Rows are points. Each copy is the shape, with its points in the same order, turned, moved and blurred by noise. Is it also mirrored, or only turned?
(in the rows, 128 means zero)

Shape, 5 rows:
[[136 141]
 [142  77]
 [125 109]
 [ 93 123]
 [110 172]]
Copy 1:
[[116 108]
 [175 134]
 [135 134]
 [107 154]
 [ 70 122]]
Copy 1 is: mirrored
Copy 2:
[[120 141]
 [108  81]
 [130 109]
 [160 120]
 [152 167]]
Copy 2 is: mirrored

Shape (9 x 4):
[[143 121 128 127]
 [160 101 111 129]
 [117 152 101 104]
 [137 102 122 166]
 [102  93 139 136]
 [120 114  90  82]
 [152 127 196 173]
 [142 131  99 140]
 [132 144 127 161]]
Copy 1:
[[132 110 132 115]
 [134 104 132  85]
 [ 90 146 123 130]
 [158 107 103 110]
 [169 149 120 120]
 [100 160 135  89]
 [175  65 140 168]
 [108 111  98 107]
 [132 102  99 139]]
Copy 1 is: mirrored
Copy 2:
[[115 125 134 134]
 [116 105 139 155]
 [161 140 108 134]
 [101 141 165 152]
 [133 136 175 117]
 [172 105 128 141]
 [ 46 154 144  97]
 [124 137 123 166]
 [104 164 127 144]]
Copy 2 is: mirrored
Copy 3:
[[137  98 142 136]
 [142  79 118 143]
 [136 150 122 135]
 [110  82 142 163]
 [ 86  94 139 128]
 [129 129  88 111]
 [128  70 218 149]
 [135 110 128 162]
 [126 115 160 169]]
Copy 3 is: only turned
Copy 4 (9 x 4):
[[138 132 142 124]
 [160 128 166 107]
 [147 128  92 107]
 [143 104 159 154]
 [107  93 140 131]
 [151 111 109  76]
 [ 96 168 167 179]
 [170 119 131 129]
 [151 131 127 161]]
Copy 4 is: only turned

Shape:
[[ 88 156  92 145 167 125 109 126]
 [116  85 160 133 153 152 116 166]
 [126 115 153 128 170 156 153 137]
 [106 122 185 126 148 151 139 127]
 [ 99 151 107 115 140  81 134 140]
 [101 169  79 147 130 109 134 142]
 [126  98 144  95 165 150 130 124]
 [147 107 150 151 152  85 133 100]
 [101 146  77 142 104 105 127 105]
 [136 186  88 135 119  96 102 124]
 [141  95 159 129 165 154 161 147]]
Copy 1, 11 rows:
[[ 75 145  73 145 116 130 142 110]
 [100 121 146 177 156 165 128 159]
 [104 127 136 144 156 183 127 114]
 [114 141 155 177 145 167 119 101]
 [138 166  72 138 130 124 123 126]
 [112 158  76 120  91 125 145 124]
 [103 110 130 147 172 157 101 116]
 [147 129 121 150 174 129 174 101]
 [132 126  80 127  90  99 141 107]
 [108 171  93 105 113  78 145 116]
 [117 120 150 139 167 192 131 126]]
Copy 1 is: mirrored
Copy 2 (11 x 8):
[[ 74 137 146 136 130 115 121  80]
 [108 119 104 119 140 145  68 152]
 [118 121 108 113 142 174 107 116]
 [117 102 131  92 128 179 100 140]
 [102 163 168 130 132 121 149 128]
 [ 81 136 153 160 143 116 160 101]
 [125 145 100 100 108 150 107 121]
 [166 140 165 136 125 152 100 111]
 [102 132 163 173  98 115 157 105]
 [122 128 164 143 139  81 167  88]
 [132 127  98 120 150 186  98 134]]
Copy 2 is: mirrored

Shape, 17 rows:
[[118 153 133 119 142  83 133 125  99 145 144]
 [116 119 116 169 129 145  97 140 139 175 165]
 [106 131 147 129 106 112 136 158  85 128  98]
 [113 121 127 101 102 139 115 124  81 109  88]
 [163 161 124 105 142  76 116 144  80 132 165]
 [ 78 134  99 138 153 107 105 154 103 111 139]
 [103 103 176 114  93 107 134 103  79 106 135]
 [125 142 116 126 139  90 111 142 132 128 169]
 [123 129 166 158 171 146 103 145 190 145 151]
 [133  93 147  98  52 128 148 113 111 106  98]
 [ 93 130 165  82  67 149 155 144 106 110 124]
 [151 125 124 109 146  96 159 135 107 129 153]
 [121 170 144 182 123 129 131 108 179 136 152]
 [117 155 124 158 144 143  91 102 149 137 164]
 [138 171 134 135 152 141 123 144 101 142 148]
 [139 116 118 131 161 109 159 130  94 121 175]
 [139 158 139 176 123 122 102 148 138 107 163]]
Copy 1, 17 rows:
[[ 84 150 112 139 141 142 133 124 139 119 162]
 [159 122  91 154 164 186 131 128 107 129 165]
 [ 94 112 161 141 101 139 132 134 107 106 165]
 [126 127 162 120  69 121 115 113 108 109 156]
 [ 83 185 106 120 148 129  95 158 135 121 174]
 [104 139 106 161 117 163 112 119 122  68 147]
 [109 122 181 128 133 107 129  84 141 117 181]
 [124 155  93 145 148 132 113 135 144  98 157]
 [164 112 121 165 177 183 138 147 160 133 102]
 [144  93 170 110 103  73 130 111 120 127 175]
 [128  86 166 149  87 113 113 126 161 137 203]
 [ 85 123  99 110 152 113  95 137 136 134 155]
 [155 127 100 198 162 131 151 127 131 163 120]
 [158 153  96 176 154 163 125 108 127 147 129]
 [101 148 112 158 125 170 103 145 124 147 152]
 [ 85 124  93 116 166 132  79 113 130 119 149]
 [146 147 117 191 169 135 106 149 117 130 139]]
Copy 1 is: mirrored
Copy 2 (17 x 11):
[[139 151 152  94 143 106 110 108 135 141 139]
 [128 152  99 158 123 165  94 112 123 191 156]
 [122 132 167 142 136 105 127 135  96 142 100]
 [125 125 139 128 167 120 135 137 115 136  61]
 [179 150 132  84 114  76 109 104 139 158 133]
 [137 134 109 116 161 108 116 139  85 153 153]
 [118  80 168 105 134 137 130 105 112 143  91]
 [136 137 109 116 125  99 106 103 130 143 158]
 [132 135 107 153 100 175  60 139 126 121 171]
 [101 104 155 146 126 127 155 113 153 131  50]
 [ 74 127 151 116 103 129 145 116 105 122  65]
 [144 140 142  99 109 106 129 142 161 147 142]
 [135 157 130 160 118 174 117  82 130 104 179]
 [146 150 101 132 139 176 100  98 124 136 154]
 [159 179 126 117 120 133 112 128 112 147 123]
 [154 125 136  89 110 123 139 148 145 168 147]
 [164 140 112 158 103 141 125  93 101 134 149]]
Copy 2 is: only turned
Copy 3:
[[ 99 180 131 114 146  98 147 139 102 112 142]
 [118 137 138 126 134 133  70 154 121 155 156]
 [ 88 135 117 127 117 110 171 167 105 142  96]
 [130 125  91 131 126  94 173 139 123 151  81]
 [114 180 111  83 127 104 153 124  63 106 144]
 [111 135 109  94 186 146 145 173 117 119 127]
 [ 88 118 124 111 126  57 137 140 119 102  71]
 [114 167 133  95 151 129 125 139 120 100 144]
 [123 157 207 148 160 162  81 137 119 127 128]
 [120 108 118 121  75  75 155 126 156 124  79]
 [ 76 116 121 102 123  95 171 112 154 150  77]
 [122 138 141 108 119  97 160 123  96 107 168]
 [ 73 165 147 164 128 157  81 118 141  97 139]
 [109 161 125 137 166 140  76 122 115 116 137]
 [ 95 160 133 129 147 139 137 113  76 149 140]
 [107 120 139  99 137 108 141 132  80  96 167]
 [ 99 152 135 126 117 175 101 132  94 102 118]]
Copy 3 is: only turned
Copy 4:
[[ 98 162 134 158 132 132 140 116 105 140 146]
 [177 147 142 159 100 124 111 137 113 182  97]
 [108 178 107 127 157 130 108 131 123 108 104]
 [103 154 147 106 158 161  99 114 120 101  86]
 [125 176 128 139 124 159 159  94  82 135 167]
 [135 178 179 164 141 111 134 135  91 117 105]
 [102 162 147 103 140 134  79 124 154 110 153]
 [146 161 155 144 120 118 160 116 112 145 138]
 [188 127 148 141 166 102 140 159 128 200 118]
 [105 135 120  66 129 147 104 112 169  97 100]
 [ 94 179 142  83 145 158 122 155 175 119 104]
 [117 138 124 126 118 139 155 136  95 125 156]
 [171 120 132 182 141 122 150 129 177 169 118]
 [171 129 175 174 137 142 131 118 136 177 114]
 [143 161 130 162 150 174 142 137 103 155 126]
 [138 136 143 144 110 144 141 152  90 116 169]
 [194 163 140 158 144 139 146 117 140 142 131]]
Copy 4 is: mirrored

Shape, 18 rows:
[[109  81 158 169 160  93 105 109 159 113 100 151]
 [172 115 115 158 127  91  96 164 139 122 180 119]
 [136 135 112 167 181  94 114 181 114 120 163 112]
 [148 135 118  87  95  78 124 135 157 133 110 147]
 [118 153 152 162 145 112 170 135 159 139 146 139]
 [118 146  90  83 121  93 110 165 143 131 166 132]
 [133 106 143  88 149 131 160 134 109 142 131 132]
 [130  91  93 148 163 133 130 170 150 163 169 162]
 [140 134 102 165 175 128  97 126 119  81 107 135]
 [108  88 130 146 150  97 101 104 127 135 149  95]
 [116  91 163 166 146 105 145 126 157 160 101 110]
 [111  88 153 147 131  95 171 104  91 144 100 103]
 [ 98 156 120  89 155 103 100 168  89 157 174 158]
 [100 137 119 158 156 138 113 134  92 158 130 130]
 [105 120  91 136 134 110 135 164 112  91 112 119]
 [183 112 108 134 145  97 162  89 126 115 120 148]
 [180 143 123 155 153 136 117  99  86 118 144  92]
 [122 123 138 103  95 103 151 121 112  86 103 153]]
Copy 1:
[[112  85  87 119 193 128 119  99 150 149  85 121]
 [127 105 180  98 134 132 122 134 118 154 137 165]
 [140 127 135  76 150 147  76 148 113 143 140 156]
 [114 147 159 194 141  97 124 107 150 138 125 144]
 [132 104 129 157 160 142 105 145  85 121 112  96]
 [134 138 166 157 121 121  92 148 168 140 170 138]
 [134 159 124 134 138 107 138 172 145 113  98 108]
 [136  92 128 126 112 146 103 191 140 161 100 146]
 [106 144  87 104 164 174 124 112 142 150 138 147]
 [114  98 118  85 137 103 118 117 155 150 128  91]
 [143  98  97 127 155  91 117 114 106 141  84 104]
 [ 99 132  90 110 145  65 123 125 113  98  94  97]
 [133 153 157 125 108 152  63 159 181 104 124 127]
 [128 130  94 102 102 151  96 127 131 117 111 111]
 [125 139  86 128 147 115 108 145 141 116 164 158]
 [ 68 153 127 142 159 118 159 140 112 155 103 133]
 [100 165 133  75 119 151 160 116  99 133 131 112]
 [ 98 143 119 172 169 102 141 124 149  82 134 138]]
Copy 1 is: only turned
Copy 2, 18 rows:
[[158 100 144 116 114  42 141 146 145 106 112 116]
 [146 131 104 128 105  89 108 116 116 191 166 130]
 [154 124  86 122 122  94 148  84 142 197 111 108]
 [123 114 145 110  76 138 120 110 151 113 180 104]
 [124 134 155 104 159  97 109  90 132 141 117  82]
 [100 113 109 128  83 149 109 118 175 172 145  89]
 [ 99 132 138  86 135 142 161 139 140 131 117 118]
 [ 86 151  78 129 140  81 129 131 139 149 127 101]
 [169  84  93 146 132 105 138 103 144 119 102 136]
 [167 110 128 120 111  97 128 169 117 149 113  88]
 [150 150 150  81 123  65 134 129 119 100 106  94]
 [180 154 156  86 144 124 172 152 125 108 126  89]
 [ 85 120 116 159 111 141 186 110 157 190 124  85]
 [137 135 108 154 144 116 168 123 117 130  92  84]
 [163 140 101 130 115 136 130 116 185 131 108 122]
 [148  90 118  94 161 129 135 117 130 115 179 128]
 [170  91 113 126 155 142 136 113  70 152 122 128]
 [149 113 176 124 123 151 137 124 172 104 148 137]]
Copy 2 is: mirrored

Shape (15 x 12):
[[164 120 131 181 107 102 107 125 137 102 138 156]
 [147 111  82  97 115 153 189 138 178  99 100 113]
 [ 99 168 148 167 156 171 125 164 138 166 113 125]
 [125 129 131  99 132 108 137 114 147 161 130 102]
 [142 134 149 137 110 151 139 158 103 131 142 127]
 [ 98 133 164 147 156 153  99  96 131 149 101 143]
 [105 116 119 148 139 127  91 129 156 102 126  88]
 [190 100 126 122 142 122 147 152 141 133 125 150]
 [153  90 142 116 103 142 117 135 142 122 150 153]
 [158 131  98 155 120  93 144 111 119 102 127 149]
 [151  93  84 181 141 124 106  78 136  74 184  78]
 [161 176  82 111 113 130 105 115 121 113 129 166]
 [103  91  67 122 155 149 141 115 120 174  85 148]
 [107 133 141 115 158 161 126 150  87 127 126 107]
 [ 98 120 128 110 162 109 137 119 103 130 168 161]]
Copy 1:
[[ 86 139 132 129 159 152 134 129 149 126  78  96]
 [197 126  91 139 110 100 110  87 102 104  75  91]
 [131  91 118 110 103 100 194 190  99 153 111 108]
 [138  75 129 135 109 115 137 105 121 129 132 134]
 [105 135 115 121  93 127 139 148  98 113 121 106]
 [130  90 128  61 128 140 186 139 119 153 121 134]
 [146  88  89 123 146 152 124 145 134 167 121 100]
 [127 126 143 126 133  99 136 116 134  77 110  78]
 [114 129 149  97 104 136 109 109 128 116 116  79]
 [121 149 123 144 154 132 136 118 145 107  82 136]
 [163 129 118 169 158 229 117 134 165 133 117  98]
 [132 180 147 139 137 102 152 101 125 160 112 125]
 [201 108 160  90 147 100 124 152 103 110 112 154]
 [140 123  92 102 100 122 156 164 112 121 162 127]
 [131 126 136 104  93 125 137 145 177 115 135 158]]
Copy 1 is: only turned
Copy 2 (15 x 12):
[[126 156 115 134 136 133  99 110 173  83 140 138]
 [122 100 179 116  73 137 119 100 111 168 128 148]
 [127 185 112 119 152  90 139 154 124 160  76 179]
 [117 132 120 121 127 132 153 137 123 147 112  86]
 [107 137 124 105 128 120 145 156 155 118 127 177]
 [132 152 103  94 181 120 130 123  98 116  76 139]
 [124 154 124 124 183 130  96 129 132 168 139 118]
 [161  98 145 126 109 143 134 121 163 115 120 151]
 [129 111 109 108 122 167 145 115 154 116 141 160]
 [133 135 142 140 115 120 106 119 135  77 146 126]
 [136 166 189 143 189 172 100 104 135 122 188 117]
 [158 159 113 101  88 126 110 152 108  99 163 137]
 [128 112 112 169 121 142 120 130  47 123  85 147]
 [128 123 128 106 164 102 153 175 106 142 123 164]
 [143 119 102 128 157  94 177 122 102 113 145 133]]
Copy 2 is: mirrored
Copy 3 (15 x 12):
[[148 124 111 115 127  83 125  80 154 117 157 129]
 [120  81 142  83 188 192  92 119 125 119 147 155]
 [107 131 114 164  83 151  84 156 124 123 112 106]
 [139 147 141 118 162 136 105 157 114 173 144 136]
 [135 111 119 117  95 132 127 126  89 129 146 140]
 [120 175 160 134  88 140 101 120 151 153 113 120]
 [110 130 131 113 157 106  94 103 125 148  86 120]
 [129 118 139 143 153 135 121 104 113 120 191 158]
 [115 128 150  90 123 110 115 104 104 129 177 144]
 [164 119 106 111 149 117 131 105 161 127 147 169]
 [131  81 109 103 154  72  97  53 149 197 105 168]
 [164 104 159 110 128  97 115 152 159  98 136 183]
 [131 180 130 120 137 176  50 125 131 132 133 199]
 [114 133 137 136 102 149 127 133  86 145  95 162]
 [ 98 159 117 113 119 120 145 146 134 163 140 190]]
Copy 3 is: mirrored

Shape:
[[126 134 154 120 123 107 113  83  96  91 133  92]
 [139 142 169 113 125 153 142 101  68 140 156  81]
 [123 145 144 143 129  85 100 154 136 169  86 140]
 [ 92  85 180 122 106 120 114 167 145 157  80 143]
 [158 150 166  95 152 161 133 130 110  90 144  82]
 [130 135 121 166 128 156 129 126 127 123 123 103]
 [ 79 136 132 124 105 117  84 131 158 162  91 134]
 [145 134 117 174 162 136  93 104 135 127 138 145]
 [ 82 108 122 102 142 111 134 161 137 161 103 141]
 [153 104 130 136 150 132  96 118 140 138 161 115]
 [171 141 161  77 102 151 163  85 106 118 131  94]
 [ 89 127 127 120  74  98  81 175 122 149 100 170]
 [ 98 158 155 139 117 125  97 131 149 153 138 133]
 [106 111 172  99 138 134 139 135 118 132 104 173]
 [128 145 133 171 127 110 138 129 157 129 166 113]]
Copy 1 (15 x 12):
[[115 133  84 151 145 101 157 137 100 155 138 135]
 [102 125  86 143  93  78 102 126  79 137 108 126]
 [139 178 131 120  74 184 164 149 129 142 116 152]
 [165 131 155 133  98 179 156 153 111  78  91 149]
 [132 131  71 132 126  93  92 103  94 136 136 167]
 [123 129 120 139 129 136  99 147 136 145 143 120]
 [151 149 122 159 105 183 156 143 157 134  79 136]
 [153 135 127 122 106 121 124 154 142 195 146 127]
 [150 164 163 151 112 182 138  96 112 132  92 135]
 [153 139 138 160 101 104 114 143 125 174 143 169]
 [ 84  97  83 123 121  76 124  91 100 130  99 166]
 [170 183 137 139  90 160 182 135 167 105  91 112]
 [153 156 105 136 108 145 124 158 139 151  79 142]
 [168 115 138 103 118 140 158 107  92 120  90 135]
 [126 169 142 120 145 122 101 169 137 170 110 150]]
Copy 1 is: only turned
Copy 2 (15 x 12):
[[122 121 171 103 137 114  64 139 122 106 121 141]
 [104 146 196 163 156 102  73 112 135 120 105 146]
 [170 120 118 122 104 117 161 137 144 147 112 119]
 [149 156 129 121 101 120 180 120 173 115 148 166]
 [ 85 113 165 117 171 109  78 114 124 154 122 182]
 [107 100 150 135 130 126 118  91 132 119 140 106]
 [156 135 161  89  90 106 170 117 137 136 143 115]
 [119  55 147 132 143 112 139 142 121 108 134  99]
 [143 161 125 132 111 121 177 121  99 137 151 143]
 [120  95 148 144 157  83 127 151 130 131 162 126]
 [ 59 167 171 106 171 104  81 131 140 135 101 138]
 [180 158 161  96 119 164 184 133 150 145 152 118]
 [135 105 174 128  92 119 151 133 144 146 135 130]
 [117 147 153 121 135 132 172 139 126  99 118 175]
 [ 92  89 144 152  96 139 111 146 134 139 151 115]]
Copy 2 is: mirrored

Shape:
[[138 147 130  90 108 146 164 101 108 138 145 153]
 [122  91 115 111 126  70 114  94 117 112 121 123]
 [178 105 153 146 129 105  91 112 161 159 126  76]
 [149 129  97 168 133 138 104 128 158 137 109  97]
 [129 137 141 147 143 129  98  88 154 141  83  83]
 [117 120 147 114 135  95 120 134 188 167 131  75]
 [133 151  85  93 105 112 139  93 120 108 168 127]
 [145 109 121 105 124 116 181 102 128  93 147 131]
 [132 141 139 136 132 140  94 154 134 111 115 131]
 [112 110 115 120 109 155 153 122 105 129 161 109]
 [122 138  92 102 120 149 174 123 110 153 143 167]
 [129 116 116 131 114 164 109 115 166 134 113 133]
 [142  91 143 102 161 115  87 105 157 174 157  82]
 [108 148 123 149 132 141 141 113 108 135 125 132]
 [119 121 107  78 118 146 153  96 122  91 157 127]
 [152 131 143 107 158 115 113 125 146 163 135  66]
 [146 109 143 128 189  99 107 102 177 150 160  90]
 [114 137 123 121  89 137 153  92 124 106 183 157]]
Copy 1:
[[118 121  91 153 133  86 130 116 122  89 148 150]
 [131 105 157 171 117 105 131 136  87 144 134  86]
 [154  63 172 154 127 130 110 140 158 185 116 156]
 [161 130 162 129 147 131  85 122 136 162 100 146]
 [181 119 166 151 120 135 120 142 104 169 121 177]
 [148  97 115 130 119 125 130 174 135 201 117 142]
 [110 150 117 193 144  81 116 144 135 111 132 118]
 [118 124 125 153  89  62 126 121 126 110 120 113]
 [150 134 148 124 140 156 136 121 146 122 121 130]
 [ 87 129 110 150 128 107 127  97 120 131  98 142]
 [110 134  81 127 145  93 105 111 105  94 144 135]
 [176 119 116 143 147 129 113 108 124 132  89 140]
 [126  60 119 170 113 153  99 165 125 176 106 150]
 [122 140 143 122 143 113 127 121 100 114 123 162]
 [116 147  98 183 104  96 130 118 122 104 107 120]
 [129  98 132 149 103 143 103 157 147 176 135 166]
 [139  74 143 148  95 134  90 192 130 155  96 141]
 [101 126 113 166 155  69 152 130 124  84  98 128]]
Copy 1 is: only turned
Copy 2, 18 rows:
[[105 152  99 128  96 150 140 146 129 161 158 117]
 [174 114 123 113 125 115 168 172 118 103 131 119]
 [171 165 147 143 184 125 108 164 158  84 129  81]
 [159 146 116 155 155 135  86 137 133  98  81 107]
 [181 130 146 180 154 133 121 141 168 124 104  97]
 [163 148 173 148 146  95 106 136 113 106 138  64]
 [125 171 109 128  84 133 166 164 104 125 113 133]
 [124 141 118 114 138 160 171 150  93 140 135 114]
 [119 110 127 144 136 119 105 122 148  92 118 137]
 [119 131 133 106 104 165 110 165 113 142 120 111]
 [113 139  70 116  82 142 116 136 106 162 141 111]
 [126 115 105 176 138 131  97 158 130 118 110 102]
 [148 146 152 125 139 106 125 170 162  92 120  36]
 [151 124 109 135  98 159 110 119 136 136 123 123]
 [ 94 128 122 123 100 146 165 171 105 146 113 115]
 [149 162 164 119 152 109 119 136 158 121 117  72]
 [158 146 150 131 150 124 146 125 142  80 112  36]
 [107 145 111 143  76 180 145 156  99 114 148 122]]
Copy 2 is: only turned
Copy 3, 18 rows:
[[158 120 131  66 107 140 129 107 131 124 136 103]
 [114 135 147 131  78 102 113  55 111 133 105 131]
 [120 142  87 157  85 139 113  98  38 133 146 141]
 [128 159 104 141 150 158  90 102  68 135 117 149]
 [129 130  98 151 124 123  90 123  59 153  95 115]
 [117 166 143 166  74 136 116 147  66 146 142 130]
 [134 147 167  80 102 152 110  76 111  99 113  92]
 [142 119 173  90 114 134 135  63 105 147 149 125]
 [155 115 127 146 135 135  97 117 102  97 124 156]
 [121 126 146  77 118 154 150 114 100 125 114 150]
 [147 144 138  66 123 154 126 112 160 137 135 122]
 [153 131 113 143 130 174 124 114 103 137 107 130]
 [ 81 120 116 153  53 165 106 124  70 135 139 134]
 [126 135 121  94 151 116 118 119 119 128 116 128]
 [138 105 182  82 110 160 131  87 111 127 109 112]
 [112 133 124 124  74 141  82 134  53 136 146 136]
 [ 74 123 133 164  88 149  95 115  68 143 167 115]
 [136 127 156  88 130 145 168  90 125  97 125  92]]
Copy 3 is: mirrored
Copy 4:
[[146 108 105 136 100 125 138 153 108  69 148 132]
 [ 81 138 139 143 164 102 122 125 116  95 114 164]
 [ 79 131 135 163  95 128 142 127 161 120  42 137]
 [ 93 155 110 124 101 141 116 106 170 137  95 114]
 [ 94 147 165 127  83 141 114 114 173 112  95 156]
 [108  93 152 149 128 145  90 137 165 111  53 127]
 [126 125  89 113 127  95 107 117 103  57 120 127]
 [122 126 100 128 155 117 150 150 143  55 130 131]
 [132 140 137  99 116 143 143 128 128 147 102 125]
 [148 128  95 133 120  91 113 165 148 105 131 131]
 [136 103  91 138 111 129 115 151 111  91 175 106]
 [101 133 102 106  96 159 117 149 147 127 112 144]
 [ 68 104 150 144  98 101 107 170 142 111  54 124]
 [136 121 130 125 104 114 126 120 150 118 154 131]
 [133 132 101  98 135 104 115 167 122  58 132 138]
 [106 124 161 150  97 117 114 145 152  98  60 102]
 [ 60  91 157 121 115 106 129 141 170  98  61 109]
 [145  92  73 105 124  95 134 135 123  80 138 157]]
Copy 4 is: mirrored
